Each row of a before or after table is a point. One or more steps were done to the points. Then noise was added and the rows were shuffled. The steps act on columns, c1 being the first. Write out the steps. A step turns or swaps two columns, mirrors them in a line or flattens them onto one, adds a multiple of one to another, or multiplies or shifts one. Angles are multiples of 10 degrees, from the lower column toward the higher: turns from -170 to 170, lines from 10 to 170 but not 90. Use the fewest steps. Two steps may share a column if one is a turn and the other turns, adds or multiplies; they go together, in the order done. Otherwise the lowest column goes first.

Before (12 x 2):
[[ 18   6]
 [-11  28]
 [  8  12]
 [-55  32]
 [ -4  -9]
 [  2  26]
 [  1   9]
 [ 20  11]
 [  4  32]
 [ -9  12]
 [-26 -11]
 [ -4  11]]
After (12 x 2):
[[-17 -19]
 [ -6  -5]
 [-10 -27]
 [-21   4]
 [  0 -16]
 [ -5 -13]
 [ 23 -61]
 [ 27  -8]
 [-15  -4]
 [ 10   5]
 [-17   6]
 [-23 -23]]
Steps: turn c1 and c2 by 140 degrees

Before (10 x 4):
[[ 22   2  20  27]
 [ 30 -22   6  22]
 [  5  36  33  24]
 [-19  50  52 -17]
 [  4  15   8  28]
 [ 11  -5   7 -10]
 [ 23 -23 -35 -46]
 [ 19 -53  11 -36]
 [ 50   2  35  11]
 [-37  17 -55 -31]]
After (10 x 4):
[[-19  51 -26 -48]
 [ 31 -20  21  -9]
 [  4  36  18 -36]
 [  6  15  26 -13]
 [ 51   2   5 -37]
 [-36  17 -21  59]
 [ 22   3  23 -25]
 [ 19 -53 -37  -5]
 [ 23 -24 -38  42]
 [ 11  -5 -11  -5]]
Steps: turn c3 and c4 by -100 degrees

Before (11 x 6):
[[ 17 -29  41  -8 -47   2]
 [  9 -31   9  32  -8  30]
 [ 30   9  10   1 -58 -34]
 [-12 -27  60  24 -40   7]
 [ -6  12  -7 -26   2  17]
 [ 25 -35  41   7 -42 -31]
 [ 10 -53  12  10 -26  36]
 [ -4 -36  15  27 -32  57]
 [-41  19   3 -32 -19  -2]
 [-38   4   4 -24  -1  44]
 [-34 -48  15  20 -26  23]]
After (11 x 6):
[[ 10  -8  23  11   1 -16]
 [ 17  60 -24  -2  30 -17]
 [-25 -18  -7   6  51  46]
 [ 44  -4  22  21  21   5]
 [ -9  33 -31  -5  40 -51]
 [-27  49 -16   3  33 -28]
 [-19  29 -29 -14  14 -28]
 [  3  29 -55  28  41   1]
 [-37  25 -32  27  35  36]
 [-25  21 -20  37  47   6]
 [ 38   8  15  19  10 -45]]
Steps: turn c1 and c2 by -160 degrees; turn c3 and c4 by 130 degrees; turn c5 and c6 by -170 degrees

Before (14 x 9):
[[ -2 -18 -10  20   0 -11  -9 -11   6]
 [  9   4   7   2 -11  10  -3   9   0]
 [  2   5  16   7  -1  -5 -14  21  -8]
 [ -1   8  10   1   8  20 -18  11  14]
 [ -2  16   9   1   8 -13  15   3  -4]
 [ 21 -15 -14  -4  19   1  14 -15   8]
 [  1  -8  -6  -8 -10  -4   3   3   1]
 [-16 -21   7  -2  -2 -16   7   0   7]
 [ -6  -9 -12   6  19  -7   1  -5   7]
 [-20 -11   7  14   2  -5   5  13   4]
 [  2  15   9   2 -14  -5  -9  15   5]
 [-12  10  10   3  20   6  10  -7  -1]
 [ -3   7 -15  -8  -3   7   2   6  -4]
 [-13  -9   0 -13  12   6  -5  -8 -12]]
After (14 x 9):
[[ 24  -9  13 -13   3   5  -4  -6  16]
 [  0  15 -15   3   6  -4  -9  17  -6]
 [ -2  -8  -9  -6  -7  -3   2   4  -3]
 [-27   5 -12   2   4  10  -4  11  -1]
 [ 54 -19  -2  -4   6 -15   6   1  -2]
 [ 13 -17   3  19  -9 -11  -8 -10  -3]
 [-51 -16  20  -4 -11   0  13 -15 -14]
 [ 35  11  20   1  13   7  10  -7   5]
 [ 16   8   7   1  11  20 -18  12 -13]
 [  4   7   0  -6 -15   8   2   5   4]
 [  3  18   7   1  10 -12  13   3   4]
 [-15   6  -3   4  16  -7 -14  20   6]
 [ 62 -10   0  13   8  -5   6  13   5]
 [ 24  -9  21   6 -10  -9   1  -5  -6]]
Steps: turn c1 and c9 by -160 degrees; multiply c1 by 3; mirror c3 and c5 in the line at 50 degrees

Before (9 x 11):
[[  1  -4  -8  -9 -11   6  -1  -4   5   3 -13]
 [  7  -1   3  30  -6  -6  -2  -4   7 -16   8]
 [  0 -27  -9 -14   0  -6  23  -5  -4   1 -11]
 [  1 -18  -3  -8 -10   7   9  -3  51 -12  -9]
 [ -1   4  12   0   1  21  -3  -6   2 -29  32]
 [ 60   1   2 -11  -7   2   5  -1  -6 -10   7]
 [ -5   4  -3  -6   4  -5  -2  36  -5   1 -14]
 [  1   1  15   1 -13  -7   5  -2  -5   0   0]
 [ -2 -38   3   1  17  -5   1  -4  -2   3  -2]]
After (9 x 11):
[[ 24   4  12   0  19  20  -2  -6   3  21  32]
 [ -6 -39   3   1  11  -5   2  -3  -2 -14  -2]
 [ -1   1  14   2 -10  -7   5  -2  -6   9   0]
 [ 59   1 -19   0   1   2  -1  -1  -6  12   6]
 [ -9 -27  -8   6   0  -6  11  -5  -4   0 -11]
 [  2  -1   1   7   5  -5  12  -3   7  16   8]
 [  4  -3  -8  -2 -11   6  -5  -4   5   4 -14]
 [  7 -17  -2   2   1   6   3  -3  51  15  -9]
 [-11   4  -1  -3   2  -5  -4  37  -5  -4 -14]]
Steps: turn c1 and c3 by -20 degrees; add 1 times c6 to c1; flatten c4 and c7 onto the line at 60 degrees; mirror c5 and c10 in the line at 160 degrees

Before (8 x 14):
[[  5   1 -19  -8 -17 -15  -3   1   3  -4   7 -11  -9 -16]
 [ -1  38  22  24   4  -4   3 -16  10  -2  -5   7   6 -37]
 [ 40  34   7   6  13   7  50   8  27  -7 -20 -18  17   3]
 [-17  -4 -25   0 -40 -21  -4 -17  12  -1 -17  12  18  -8]
 [ 31 -14 -21  16 -27 -23  22 -15 -36  10  -8   7  11 -34]
 [-14  41  11 -43 -14  12   7  -9  -9 -17   6   1 -18  -3]
 [ 23   5  31   6  -8  44 -28   7   3  10 -18  27 -22  13]
 [ 14  28  21  31  13 -31   3  28  13 -15 -15   9   2  -4]]
After (8 x 14):
[[ 39  56   7   7  16   8   6   7  25  -6 -19 -20  18   5]
 [ 24 -17  31   6  -7  45 -21   7   2  10 -20  29 -22  -6]
 [-16  -6 -26  -3 -41 -20  -2 -18   9  -2 -15  11  19  12]
 [ 32   7 -20  16 -27 -23  24 -18 -37   9   5   6  11  34]
 [ -2  25  21  23   6  -3 -28 -16  12  -1   8   6   4  36]
 [  4  -2 -18  -8 -19 -16  -4   2   5  -7  12 -10  -8  13]
 [-14  33  10 -44 -15  10 -25 -10  -8 -19   9   0 -20   0]
 [ 15  21  21  29  14 -34 -18  28  12 -17  -9  12   3  10]]
Steps: turn c2 and c7 by -50 degrees; mirror c11 and c14 in the line at 170 degrees

Before (10 x 20):
[[  8   1   5   6  -5 -12  15  -1  -6 -14  -3 -10   0   8  -5   3  -3  -2
   -4   9]
 [  4   6   5   5   1 -25 -16 -15 -12  29   4   6 -10  18  -7   4   2   2
    5 -10]
 [-13   6  -2  -3  -4  -3 -19  -8 -13 -11   4   8  -7   3  -5 -12   1   9
    5  11]
 [  6  -5   6   6   3  11 -10  -7  -6  -9   6   4 -19   2 -13  11   8   7
    0  17]
 [-16  -2   3  -3   2  -1 -18  -9   8  -2  -7   4 -17   7   9   5  11   3
    8 -60]
 [  5   1 -17   9  -4  11 -10  23  -9 -10   6   1  -9   3 -12 -17  15 -45
   -3   3]
 [-17   4   3 -15  -5  13  -8   9  -9 -14   0 -12  -5   4 -14   2  15   8
   12  11]
 [ 10   8  -2   8  -3   4  -9 -15   2  -9   8  -2  19   8 -12 -12  15   3
   -4  14]
 [  5   7  -2  -7   0   6  18 -18 -13  -2  -5   3  -3   4  10   8  -2   4
   -4  13]
 [ 10   5   3   7   8  10 -16 -18  -4 -13 -24   2 -16   3 -14   2   2   6
   -2   5]]
After (10 x 20):
[[  5  35 -14   6   3  12  -9  -8  -6  -9   6  20 -13   2 -13  11   8   7
   -1  17]
 [  3  41 -38   8  -3  12 -13  20  -9  -9   5  16  -6   2 -12 -17  15 -46
   -1   4]
 [ 11  45 -16   7   8  11 -11 -20  -5 -13 -23  17 -10   2 -15   3   3   6
   -3   5]
 [  6  47 -23  -7   1   7  21 -14 -12  -2  -4  12  -2   4  10   8  -2   4
   -3  12]
 [-17  45 -17 -16  -6  13  -9   8 -10 -13  -1   8  -4   4 -14   2  15   7
   13  11]
 [  8  41 -16   7  -6 -12  15   1  -6 -14  -4 -28  -1   9  -5   3  -3  -2
   -4   9]
 [-17  38 -17  -3   1   0 -15 -11   8  -2  -5   3 -12   8  10   5  10   3
   10 -60]
 [  5  45 -13   5   2 -25 -13 -18 -13  29   3 -31  -7  18  -7   4   2   1
    5 -10]
 [ 10  47 -22   8  -4   4  -7 -16   2  -9   7   6  14   7 -11 -12  16   3
   -3  15]
 [-14  46 -22  -2  -5  -3 -17 -12 -13 -10   5   3  -5   3  -5 -12   2   9
    4  12]]
Steps: shift c2 by 40; shift c3 by -20; add 1.5 times c6 to c12; turn c7 and c8 by 10 degrees; multiply c13 by 0.7
